Rows are points. Each copy is the shape, with its points in the same order, turned, moved and blurred by noise. Say if it was mirrored as well.

Shape (7 x 2):
[[  7.2   5.1]
 [-13.7  16.3]
 [-22.4   5.2]
 [ -1.0 -12.8]
 [-25.6  15.2]
 [ 42.5   8.3]
 [-22.3  12.8]]
Copy 1 (7 x 2):
[[  4.1   9.5]
 [ -8.2  28.8]
 [-22.3  23.1]
 [-10.6  -3.5]
 [-20.2  34.1]
 [ 35.8  -7.2]
 [-18.0  30.2]]
Copy 1 is: only turned
Copy 2 (7 x 2):
[[ -3.6  15.4]
 [-24.2  12.3]
 [-24.1  -0.1]
 [  2.9  -7.4]
 [-32.4   5.2]
 [ 27.1  35.9]
 [-32.4   3.2]]
Copy 2 is: only turned
Copy 3 (7 x 2):
[[ -6.6  10.3]
 [ 21.1  -5.9]
 [  9.8 -16.5]
 [-11.6  -5.6]
 [ 20.2 -17.5]
 [-22.0  36.4]
 [ 18.9 -13.8]]
Copy 3 is: mirrored

Shape (8 x 3):
[[  7.4  -4.3 -14.3]
 [ -3.9  -5.5  15.4]
 [-20.6  10.8  -8.2]
 [ 12.9 -19.3   1.2]
 [ 26.9 -15.9  11.7]
 [-55.3   2.1  -1.9]
 [  2.4   7.8  44.7]
 [ -6.6  -3.9  12.2]]
Copy 1 (8 x 3):
[[  7.9 -25.0   0.4]
 [-14.1  -0.5  13.1]
 [-19.4 -13.3 -14.3]
 [  4.0 -23.2  20.7]
 [ 13.2 -11.2  31.9]
 [-49.0  -8.4 -19.4]
 [ -5.8  28.2  18.0]
 [ -7.9  -5.0   8.2]]
Copy 1 is: only turned
Copy 2 (8 x 3):
[[-18.5   4.2  11.2]
 [ -1.5 -15.9  -8.6]
 [-30.0  -5.0 -19.5]
 [ -1.4  -8.7  16.8]
 [ 13.6  -2.8  18.7]
 [-42.9 -35.8 -35.9]
 [ 28.0 -12.0 -25.6]
 [ -3.7 -14.7  -8.7]]
Copy 2 is: mirrored
Copy 3 (8 x 3):
[[  6.2   2.9  -8.3]
 [ 12.4  -2.8  24.8]
 [-20.2  -3.0  11.4]
 [ 24.4  -4.0   2.7]
 [ 37.2   4.5   7.6]
 [-36.7 -30.4  27.3]
 [ 19.9  14.8  50.5]
 [  6.9  -2.2  21.0]]
Copy 3 is: only turned

Shape (8 x 3):
[[  8.6  22.3 -25.4]
 [ 16.9   3.1 -13.0]
 [ -0.7  15.1 -13.1]
 [-12.3  19.5 -16.6]
 [ 17.8  17.0  31.7]
 [ 24.1 -22.9  -6.1]
 [-35.2 -11.6  28.1]
 [  1.8 -26.3   3.8]]
Copy 1 (8 x 3):
[[ 10.0   0.5 -30.9]
 [  4.3 -14.1 -19.5]
 [ -2.9   9.7 -22.4]
 [  1.9  17.6 -24.0]
 [-46.6 -15.7 -13.5]
 [ 10.0 -29.7   6.7]
 [-30.6  19.5  34.2]
 [  1.5  -9.5  16.0]]
Copy 1 is: mirrored
Copy 2 (8 x 3):
[[ 26.7  -0.6 -15.3]
 [ 11.9 -16.4  -1.8]
 [  7.2   5.3  -9.9]
 [  7.0  10.2 -19.7]
 [  4.2   7.3  39.8]
 [  0.5 -36.6   6.9]
 [-47.1  17.3   8.7]
 [-21.0 -26.3   1.8]]
Copy 2 is: only turned
Copy 3 (8 x 3):
[[ 13.9  15.6  16.3]
 [ 20.0   1.9  -4.2]
 [ -1.1   3.4   7.2]
 [-10.1  14.3  10.4]
 [  9.9 -40.9  11.6]
 [ 20.7  -9.1 -29.8]
 [-39.3 -36.3 -16.5]
 [  2.0 -14.6 -33.3]]
Copy 3 is: only turned
Copy 4 (8 x 3):
[[ 21.0 -13.1  19.5]
 [ 13.4  -7.3  -3.8]
 [  4.5  -8.4  17.5]
 [  1.1 -14.9  26.3]
 [ -3.1  35.5   0.6]
 [  5.2  -9.5 -29.3]
 [-52.8   5.5   7.8]
 [-18.5 -11.0 -20.9]]
Copy 4 is: mirrored

Shape (9 x 4):
[[ 15.2  28.3 -21.6   4.5]
 [ 11.8  10.9  -3.4 -21.7]
 [-26.6  -9.7  12.4  29.0]
 [-21.4  17.8  21.9   6.3]
 [-17.2 -19.2 -16.3   0.4]
 [ 44.7  -1.5  23.1 -20.6]
 [ -2.1 -23.2  -7.8  34.0]
 [ -8.1  -8.2  -3.9 -18.9]
 [  8.0  10.2  -5.7 -26.4]]
Copy 1 (9 x 4):
[[  3.3   9.2 -21.2  26.9]
 [ 16.0  16.0  -3.9   3.5]
 [-33.2 -22.9  -3.4 -20.6]
 [ -0.5 -20.3 -18.8 -26.1]
 [-29.6  14.6   2.5 -11.7]
 [ 38.7  -1.5  29.4  11.1]
 [-42.9 -14.4  12.2   6.9]
 [ -2.8  21.3   2.7 -15.1]
 [ 19.2  21.8  -6.3  -1.6]]
Copy 1 is: mirrored
Copy 2 (9 x 4):
[[  9.2  29.2   1.1 -17.5]
 [ 28.8   6.6   9.0  -1.5]
 [-36.9 -12.4   6.3  16.6]
 [-15.1 -12.5  30.8  -0.1]
 [ -2.8 -15.0 -19.4  10.2]
 [ 41.5  24.1  26.4  33.5]
 [-27.4   7.9 -17.1  27.3]
 [ 16.3 -15.7  -3.5   8.4]
 [ 31.1   0.9   7.2  -3.5]]
Copy 2 is: only turned
Copy 3 (9 x 4):
[[-11.5   4.7 -33.6   4.0]
 [ 13.5  21.2  -9.5   1.1]
 [-20.6 -27.0  27.0  21.2]
 [-16.7   1.1  20.1  35.9]
 [ -5.6 -10.1  20.9 -21.1]
 [ 52.4   8.3 -12.3  17.8]
 [ -6.9 -44.6   3.2  -1.0]
 [ 12.0  14.4  14.6  -7.8]
 [ 15.1  29.9  -2.2  -3.0]]
Copy 3 is: only turned
Copy 4 (9 x 4):
[[ 23.0  29.7  -5.1   6.4]
 [  1.1  30.5  22.3  -5.1]
 [-20.3 -24.6 -11.5  -0.2]
 [-28.9  14.9  -9.2   8.2]
 [ -1.8 -15.0  22.9   1.9]
 [ -3.5  46.6  11.4 -45.8]
 [  4.6 -23.6  -2.7 -18.4]
 [ -7.6  10.0  29.0  -3.0]
 [  5.0  32.3  23.8  -2.1]]
Copy 4 is: mirrored

Shape (10 x 4):
[[-15.9  -0.4 -16.9 -11.3]
 [ 21.8  -1.8 -36.9  16.8]
 [-24.2   8.8 -11.0  -9.0]
 [-11.1 -21.1 -28.9  10.1]
 [  1.6 -21.0  16.8  26.4]
 [ 23.6 -23.6  11.7  26.4]
 [-33.2   8.9 -18.4 -24.1]
 [-17.5 -30.8  -9.2 -11.0]
 [ 20.4   2.6   1.6   4.8]
 [-22.1  32.2   5.4  -8.4]]
Copy 1 (10 x 4):
[[  2.4 -15.9  17.1  -3.5]
 [ 37.3  15.5  -6.6   2.0]
 [ -7.7 -15.7  27.4  -1.7]
 [ 25.4 -20.3   0.3   1.9]
 [ -4.1 -17.2 -28.2  19.9]
 [  7.4  -5.1 -39.9  15.6]
 [ -8.2 -17.4  44.4 -10.7]
 [  3.3 -42.4   3.4  -8.0]
 [  3.6  11.5 -18.2   3.0]
 [-33.4   5.0  31.4   6.3]]
Copy 1 is: mirrored
Copy 2 (10 x 4):
[[ 11.1  -9.9  12.7 -24.0]
 [ 16.7 -31.2 -32.9  -9.8]
 [  6.9   6.1  12.0 -25.4]
 [ -4.4 -33.2  -5.4 -27.7]
 [-36.3 -18.8 -10.1  10.2]
 [-24.1 -26.7 -17.0  19.6]
 [ 16.6   2.9  23.7 -35.8]
 [-12.0 -29.9  24.9 -19.8]
 [  4.7 -10.6 -10.9  12.7]
 [ 10.0  32.1   3.6 -15.2]]
Copy 2 is: only turned

Shape (12 x 6):
[[ -7.0  28.7   8.3  -9.9  14.9  19.2]
 [ 28.7 -36.3  -2.0  -9.5  17.3  15.3]
 [ 25.4  25.1 -35.8  -5.3  16.3 -10.1]
 [ 28.4  26.0  10.5   0.4  14.8   6.1]
 [-23.8  18.5 -20.2   3.1 -15.2  20.6]
 [ 11.0  11.3 -25.6 -19.4   9.7  -1.1]
 [-11.2  -1.4  13.9 -17.0 -36.9  11.5]
 [ 21.6  14.5  13.7   3.7 -64.5   9.5]
 [ -9.0  15.4   5.7   9.8  13.9   1.1]
 [-17.5   0.3 -36.5  10.0  21.1  16.9]
 [ -6.7  20.4  -2.3   1.3  20.2  -6.3]
 [ 27.9  18.4  13.2 -22.5  -9.8  -3.7]]
Copy 1 (12 x 6):
[[  6.5 -31.1 -13.6 -23.8  18.0 -26.8]
 [ 33.4 -12.8   8.3  32.2 -12.7  -7.6]
 [-27.6 -19.8 -11.4  30.2  16.7 -33.2]
 [  4.4 -27.6  10.8   0.1  20.3 -42.9]
 [ -4.9  -7.9 -20.2  -8.3  42.0   3.3]
 [ -9.3 -12.0 -19.5  15.5   6.5 -25.8]
 [ 18.2  26.0  -8.1 -26.4  14.7  -1.9]
 [ 13.2  42.6  22.9 -17.8  40.3 -23.5]
 [ -3.9 -29.7   1.5 -14.1  12.3  -9.7]
 [ -9.4 -34.9 -18.3  18.7  20.6  13.5]
 [-14.1 -30.2  -3.3  -7.7   4.2 -18.8]
 [  3.5   7.7   3.7  -6.4   6.9 -48.6]]
Copy 1 is: only turned
Copy 2 (12 x 6):
[[ 11.1  32.5 -17.8  -8.1  10.0  12.9]
 [-15.3  -5.2  14.5  30.2 -22.8  13.2]
 [ 39.8 -11.9 -19.7  -6.2 -21.7  14.3]
 [ 16.8  26.6 -11.2  -3.3 -25.8  -2.8]
 [ 17.0   3.9   3.6 -20.1  36.9   8.8]
 [ 15.1 -12.0 -17.0  -6.9 -10.9  21.6]
 [-27.5   2.7   7.6 -32.8  14.9  -4.8]
 [ -8.9   3.1  29.4 -54.9  -8.9 -28.6]
 [ 13.1  17.8 -16.5   4.8  12.1  -8.2]
 [ 29.7  -7.5  -1.6  18.5  26.4  22.4]
 [ 16.7  11.6 -28.6   4.1   7.1  -3.6]
 [ -5.0  12.4 -12.0 -25.9 -27.0  -1.7]]
Copy 2 is: mirrored
Copy 3 (12 x 6):
[[-15.7  20.7  19.3   1.4  -0.2  -9.1]
 [  0.5 -27.4  16.8 -34.5 -20.4  26.6]
 [ 34.9  -1.1  38.0 -12.6  16.3 -10.8]
 [ 13.6  21.1  29.1  -0.4  -9.8  13.5]
 [ -5.7  17.2 -12.8 -19.3  20.9 -24.4]
 [ 10.6  -9.6  26.5 -11.8  19.4  -4.7]
 [-16.7   5.5 -27.6  -2.2  20.0  20.2]
 [ 17.6  33.6 -34.5  -7.1  26.7  41.6]
 [  2.7   9.1   5.3   4.0 -12.7 -14.1]
 [  3.4  -8.1   8.7 -33.1  -1.2 -38.9]
 [  6.7   2.7  16.5   7.9  -5.9 -18.6]
 [  8.2   9.1  17.2   8.5  13.4  31.7]]
Copy 3 is: mirrored

Shape (11 x 6):
[[-23.8 -32.9 -28.4  26.6  -5.0 -19.1]
 [  3.4  -0.5 -21.3 -10.3 -20.9  20.4]
 [-34.3   4.7  18.7  15.2   4.1 -15.9]
 [ 16.5  14.3   3.5 -23.7  32.4 -16.6]
 [ -4.1 -26.1  -6.2  22.5  28.0 -11.3]
 [ -2.9 -26.4 -22.3 -25.7  -4.8 -23.8]
 [  8.5 -36.7  16.0  26.1 -17.3  29.3]
 [ 13.6   0.5   3.4   3.8 -19.7   8.0]
 [  6.8   7.1   5.6 -26.0 -25.2  26.7]
 [ 10.9   4.4  12.3 -20.3  25.3  25.8]
 [ 15.8  -0.1 -18.9 -28.0 -15.8 -21.7]]
Copy 1 (11 x 6):
[[ -5.6 -35.9 -19.5  10.5  22.1  38.2]
 [ 24.7 -16.3  -1.5 -14.4   8.5  -9.6]
 [-10.5   7.6   0.3  13.2 -23.9  36.9]
 [-37.0  27.6  -5.5 -12.9   6.5 -20.7]
 [-26.9 -12.0 -11.4  29.7  16.4  14.8]
 [-22.8 -30.9 -13.8 -26.9   9.4  -0.3]
 [ 12.3 -35.5  31.4  36.2   7.1   2.3]
 [ 10.8  -4.7  25.8  -4.8  10.5  -0.3]
 [ 20.1 -10.3  22.5 -19.3 -14.6 -19.5]
 [ -5.5   8.4   2.2  11.9 -10.5 -33.6]
 [-11.9  -9.2   2.6 -41.7  14.4  -4.5]]
Copy 1 is: mirrored
Copy 2 (11 x 6):
[[-11.7 -10.5 -45.4  24.8   4.6 -25.0]
 [-15.8 -14.0  -4.2   0.4 -24.3  18.4]
 [-19.1  20.2  -2.3  -9.5  27.4 -26.7]
 [ 24.9  12.6  20.0  13.8  26.8  26.0]
 [ 12.3 -11.8  -9.4  25.7  17.8 -25.3]
 [  8.7  -8.4 -36.4   3.9  15.7  24.2]
 [  6.4 -30.9  -4.3 -19.8 -24.4 -31.6]
 [  3.8   1.5   2.9 -11.7 -19.6   2.6]
 [ -8.4 -11.6  14.3 -30.0 -20.2  28.9]
 [  8.2 -16.5  35.8  -3.7  16.5  14.3]
 [ 11.6  13.5 -17.0   1.9  -4.3  34.1]]
Copy 2 is: only turned

Shape (11 x 8):
[[-19.7  10.8  17.4 -12.7  -2.7  41.7 -17.1 -13.0]
 [ -5.6   3.8  47.9 -35.0  15.1  24.2  -5.0 -21.6]
 [  1.9 -24.5 -11.9   5.5   5.4 -16.9  17.1  29.9]
 [ -7.2  18.0 -24.0  23.7  21.6 -11.7  14.7   8.4]
 [  3.4  32.5  14.7 -46.6   1.7  24.5 -15.7 -28.9]
 [  8.5  -6.3  -2.6  20.2  15.7   7.9  18.6   3.5]
 [ 10.8  -1.1   0.4  20.5 -13.6 -25.9 -15.1 -16.2]
 [ -1.1  11.7 -18.8  12.3  -6.0   7.3  38.7  -0.9]
 [ -3.7   7.8  -7.5   6.0   2.0  16.2   1.9   2.7]
 [-10.8 -11.2 -27.2   1.8  -2.7 -46.4 -11.0 -51.4]
 [ 13.7  -2.7 -19.8   7.2  11.5  15.3   0.7 -10.0]]
Copy 1 (11 x 8):
[[ -4.7 -32.9  -9.0 -10.4  -5.6 -17.5 -39.0  -3.7]
 [-19.5 -54.4  -7.4 -12.9  10.7 -24.7  -4.2  -9.2]
 [-19.0  28.2 -11.8  10.3  -3.9  19.2  16.6  14.2]
 [-12.7  43.2   3.8 -10.3  18.9  12.8 -17.1  -8.7]
 [  0.1 -32.6  15.0 -15.0  -0.1 -56.0 -18.8 -14.9]
 [-24.4  20.4 -17.1 -17.1  -2.6  15.2  -5.4 -12.6]
 [ 19.0   5.4  13.5  -7.5 -12.1  25.5   7.3 -26.9]
 [ -7.1  34.4  -9.1 -36.0  -2.8   2.5  -9.0  11.1]
 [-10.5  11.5  -5.9 -11.8  -6.9   0.4 -23.8  -1.2]
 [ 55.6  20.2  -7.0  -3.2  18.9   1.0  20.2 -31.9]
 [ -9.5  19.1 -16.8  -8.9 -13.3  -2.3 -11.0 -22.0]]
Copy 1 is: mirrored
Copy 2 (11 x 8):
[[ 20.0 -20.3 -23.2  35.8 -11.2  -7.2  -4.5  16.2]
 [ 24.9 -42.0  -2.9  35.3  19.3 -17.7  12.0   2.4]
 [-12.5  38.9  10.5  -7.6  13.9   7.0  12.0  -9.8]
 [ -4.0  20.6  -3.5  -5.3  -0.6  22.7 -26.2 -32.7]
 [ 40.8 -50.8 -20.6   5.3  -2.1  -7.5   2.2   4.4]
 [ -4.3  18.1  -0.3   8.7  -5.3  -6.8  -1.1 -33.3]
 [-20.8  -0.1  13.9 -20.3  -8.1 -17.3 -24.0   2.5]
 [  4.4  12.3   9.9  -1.0 -32.1  16.1   3.4 -32.7]
 [  7.7   6.7 -10.3   7.7 -13.7   2.4  -7.4  -9.3]
 [-49.4 -31.7   0.8 -34.4  -5.4  17.8 -11.8   2.0]
 [ -3.4   6.6 -24.4  -5.9 -12.3  -8.0  -0.1 -21.1]]
Copy 2 is: only turned
Copy 3 (11 x 8):
[[ 29.7 -26.2  -7.4  -7.9 -24.7  13.4 -13.6  -9.6]
 [ 30.4 -36.0 -11.7  11.8 -37.8 -24.0  -2.2 -24.2]
 [-48.1  -2.2 -13.5   1.9  10.3 -16.6 -14.0  10.5]
 [-15.0  19.3   3.4  12.4  29.1   3.0  -2.4   0.1]
 [ 37.3  -6.8  -0.2 -14.6 -44.6  -9.4  15.3 -28.9]
 [ -9.8 -11.1 -12.3   7.7  17.7  -8.9   1.9  15.8]
 [ -1.2  23.3   1.3   9.1 -17.8 -22.4 -18.2  35.0]
 [-16.1  -9.3  20.8  -6.9  14.6   1.9  14.7  14.4]
 [  1.6  -5.1  -3.5  -7.2   2.0   4.9  -3.5   4.0]
 [-19.0  42.5  12.8  35.7 -44.6  -0.8   4.9  29.7]
 [ -1.3   5.9 -19.2  -3.1  -0.8   2.9  12.4  17.7]]
Copy 3 is: only turned
Copy 4 (11 x 8):
[[-38.1 -33.2  15.4 -13.8   7.7  31.1 -18.2   0.4]
 [-50.6  -0.5  30.3 -34.1   1.4  29.5  -0.4  20.8]
 [  1.8   4.9 -32.7  -5.8  17.3 -17.0  15.8  -9.5]
 [  5.2 -14.1 -36.2  17.4  29.0  22.2  16.3  13.4]
 [-13.1 -11.3  37.1 -28.1   6.5  49.9 -23.1  20.0]
 [-15.7  -2.6 -22.6   9.9   5.2  19.2  19.9  -4.8]
 [ -7.9  12.0  11.6  34.9  30.9   5.9  -4.9  -2.9]
 [ 13.2 -28.8 -12.5  12.6   5.7  17.1  28.7  -2.0]
 [-10.8 -20.2  -9.4   1.5   8.2  21.3  -2.6  -5.0]
 [  9.8  12.1  22.5  20.5  77.6  19.8   9.8 -13.6]
 [ -4.8  -2.9 -13.7   6.3  11.2  36.9   2.7 -16.9]]
Copy 4 is: mirrored

Shape (13 x 8):
[[-31.0 -24.9   2.9  11.1 -28.1 -21.9  -0.4  -7.3]
 [ -3.0   6.1  14.6 -19.9  18.3   8.5  19.6 -10.8]
 [ 10.6   5.8  -4.7  -9.2  30.4  -3.1 -13.4  11.3]
 [ 21.9  43.2  18.5   8.7  -7.5  -9.8 -15.3  -9.5]
 [ -2.5  44.2   9.5   5.6 -45.6  -6.6  -8.6 -31.2]
 [-38.9  -7.4   8.4  26.2 -33.2 -22.4  -7.7  20.0]
 [ 18.8  -2.6   7.8 -10.5   3.2 -17.7 -11.7   7.0]
 [-16.5 -15.2  23.6  -5.3 -16.6  -5.3  -9.7  19.7]
 [-33.7  -1.9  14.3   7.9 -35.3   3.4 -29.4  -0.3]
 [-20.1 -20.0  34.2  25.3 -35.9 -17.5   0.9 -16.2]
 [-40.1 -26.4   8.0  26.7 -33.5   8.4 -19.2 -14.4]
 [ 38.2  26.1   4.2   5.3 -13.3   5.0  11.9   4.6]
 [ -4.4   0.2  19.6   5.8  21.9   1.6  10.7  -2.2]]
Copy 1 (13 x 8):
[[-14.6 -21.5 -29.4   9.2 -20.3  -1.5  17.1 -22.5]
 [  5.2  -3.0   8.8 -16.8  23.5 -21.9   6.4  -4.1]
 [-11.0   3.6   0.4 -22.2  14.6  -7.6 -32.8   6.1]
 [  4.8  21.7  19.7 -36.7 -28.5  -0.9  -3.0  -0.7]
 [ 26.9  17.0   5.4 -18.7 -52.2  -6.1  21.0 -14.9]
 [-38.6  -1.2 -33.7  11.6 -38.9  -8.0  15.5 -13.0]
 [ -9.5  -4.4 -10.1 -33.5   0.7   7.7 -12.3  -0.2]
 [-26.2 -11.2 -28.0 -15.8  -8.5 -12.1  12.9  10.8]
 [ -3.5 -13.4 -28.0   3.4 -41.6 -20.1  10.2  13.2]
 [-22.0 -32.6 -10.5  -2.2 -39.0   7.9  36.9 -11.9]
 [ -8.7 -32.8 -21.8  31.3 -38.4  -6.8  19.0   3.7]
 [  2.4  30.2  12.6 -27.6  -3.1  19.9   9.4   4.4]
 [-15.8  -9.2  14.8 -13.0  12.6 -15.3   4.0  -4.7]]
Copy 1 is: mirrored
Copy 2 (13 x 8):
[[-30.3 -16.9   2.3   7.8 -21.2  10.3  -3.4  47.8]
 [-11.5   7.0   1.5  12.7  12.6  -2.0  27.8 -14.1]
 [ 16.8  -5.7 -10.9   4.1  -4.2 -18.5  -0.3 -19.7]
 [ 15.4  22.0  27.2 -35.7  -7.7  -9.4   1.7  -7.4]
 [-13.6  17.1  28.4 -52.8  -8.6  19.8  13.1  23.9]
 [-35.4 -11.0   6.4  -3.9  -8.3  10.0 -32.6  34.6]
 [ 17.2 -15.1   6.4   6.4   0.2 -14.4   1.9   4.4]
 [-10.3 -26.0  15.6  11.0   8.9  15.2 -14.3  11.8]
 [-21.9 -24.1  20.1 -13.6 -25.0  35.8 -15.8  15.0]
 [-28.4   0.6  36.7   6.4 -17.9  10.4  -5.6  46.4]
 [-34.3 -14.1   7.6  10.5 -34.1  37.7 -16.1  30.8]
 [ 30.7  32.4   8.0  -9.0  16.9   0.3   7.9  12.3]
 [-11.7  13.5   8.2  24.6   2.0  -7.4   4.1  -8.6]]
Copy 2 is: only turned

Shape (12 x 9):
[[-17.1  28.6  12.1  11.0  -9.1  10.2   2.0  18.3 -16.1]
 [-21.0   8.2 -10.6  -4.4  19.1  17.1  14.5   5.7 -33.1]
 [-26.9  26.8 -16.1  16.0 -25.9  29.8   1.2  19.8  -3.2]
 [  0.8  27.1 -23.0  14.6  16.7  12.5 -29.5  -4.9 -15.4]
 [-25.0   0.9  -0.5  24.1  21.7   3.8  19.3  12.8  -5.7]
 [-15.6  -2.6   1.2  16.5  18.3  25.3  23.8  13.5  -1.5]
 [-24.2 -21.6 -10.7  24.0  -6.2 -24.2   2.6   1.7   0.7]
 [  1.3  29.5  -5.8  27.3  -4.6  23.7   8.7   9.3 -33.3]
 [ 12.6 -31.4  20.7  10.2 -11.3  33.0 -16.6   7.7   9.8]
 [ 18.2 -17.5  18.3 -10.0  10.1 -35.0   9.0 -17.5  -0.6]
 [ 37.7  -2.2 -19.0 -45.1  14.2  25.5  13.9  15.0  -0.4]
 [-23.3  15.1 -20.5  -8.1 -19.1 -19.2  17.9 -27.6   6.6]]
Copy 1 (12 x 9):
[[  8.8  35.3   6.9   8.1 -33.4 -17.3  12.2  10.0  12.2]
 [ 26.3   4.0   4.5  10.5 -17.4 -19.2   5.3  17.3  47.6]
 [-17.9  48.2  -6.7  16.9 -31.4 -13.8   0.2  18.4  26.1]
 [ -7.5  22.1  23.8  26.6  13.6 -38.2   4.4  -5.8  26.0]
 [ 13.9  25.0  10.4 -20.3 -23.9 -14.8  -7.8  -6.3  36.9]
 [ 11.5  17.1  12.4  -3.5 -33.4   1.0  -8.5  -7.3  48.8]
 [-13.4   3.8  -8.2 -36.6 -10.2 -14.0  -0.5  -2.7  17.6]
 [  8.9  31.4  -4.0  26.8 -24.7 -21.5  27.6  -6.4  33.3]
 [-24.6 -17.9  16.5  17.3 -43.8   7.1  -8.3 -20.9   5.8]
 [ 24.1 -21.0   9.8 -21.7  11.9  16.7   9.6  -8.0  -4.3]
 [ 26.4 -14.1  -5.5  49.3   5.6  26.5 -32.4   6.7  20.2]
 [ -8.8  21.7  -2.7 -21.8  18.8  15.8  16.8  34.9  16.6]]
Copy 1 is: only turned
Copy 2 (12 x 9):
[[-13.5  17.3   4.1 -12.3  13.4  36.4   6.0  -1.2  -1.5]
 [-13.0  16.3  12.8  19.0   4.5  18.4 -25.7  12.2 -13.5]
 [-27.3  23.3  -7.9 -20.7  41.0  15.3   1.7  -0.2 -15.1]
 [  4.0  11.1  11.0  -6.6  15.6  11.4  12.1  46.6 -23.7]
 [  7.9   9.9 -16.7   3.7   4.7  25.3 -26.3   1.8  -6.6]
 [ -4.5   9.9 -22.4  20.0  14.2  24.2 -14.6  -0.7 -11.4]
 [  7.0  -7.5 -15.0 -22.4  -5.8 -11.3 -19.6   2.0   6.0]
 [-10.2  46.5  -1.0  -0.6   8.3  24.6   8.3  12.9 -12.9]
 [-21.7 -18.8 -31.6  12.7  -5.1   2.7  36.4  -3.6 -10.3]
 [ 24.6 -21.0  12.4  12.9 -23.4  -2.2   6.8   3.8  35.0]
 [  7.8  -4.9  30.2  55.6  26.9  -7.8  25.3 -10.1 -17.0]
 [ -1.8   2.1  16.9 -10.7  31.0 -13.8 -16.8  13.6  39.3]]
Copy 2 is: mirrored
Copy 3 (12 x 9):
[[-14.3  21.4  23.3 -21.4  -1.6   8.5  -5.7   8.3 -29.9]
 [-14.0  -1.1  24.0   4.6  13.9 -11.9 -19.0 -18.1 -38.8]
 [ -7.3  34.7  15.9  12.9   2.4  23.1  11.5  10.8 -30.0]
 [  3.7  35.0  25.6   1.4   0.3  -6.2 -15.2 -20.8  10.5]
 [ 19.9  -7.2  32.6  -7.0  14.7  -1.5 -12.1  -0.1 -35.7]
 [ 23.1  -1.8  17.9   4.1   2.8   3.1 -20.0   0.7 -42.7]
 [ 19.6 -14.8   6.8 -26.4  29.2  12.8  23.5  -8.6 -14.8]
 [ -4.4  39.4  14.0  -9.0   5.1  15.2 -29.7 -10.6 -34.8]
 [ 34.9  10.9 -18.5  -9.7 -36.1 -11.4   8.3  -6.5 -23.3]
 [  5.0 -35.2 -20.9 -41.2   5.8 -16.4 -18.7  -9.8   4.8]
 [-15.9 -25.7 -13.6  27.8 -36.1   1.5 -27.2 -30.6  -6.3]
 [-11.6  -5.8  -8.8   1.9  47.3   2.7   0.0  16.0   3.3]]
Copy 3 is: mirrored
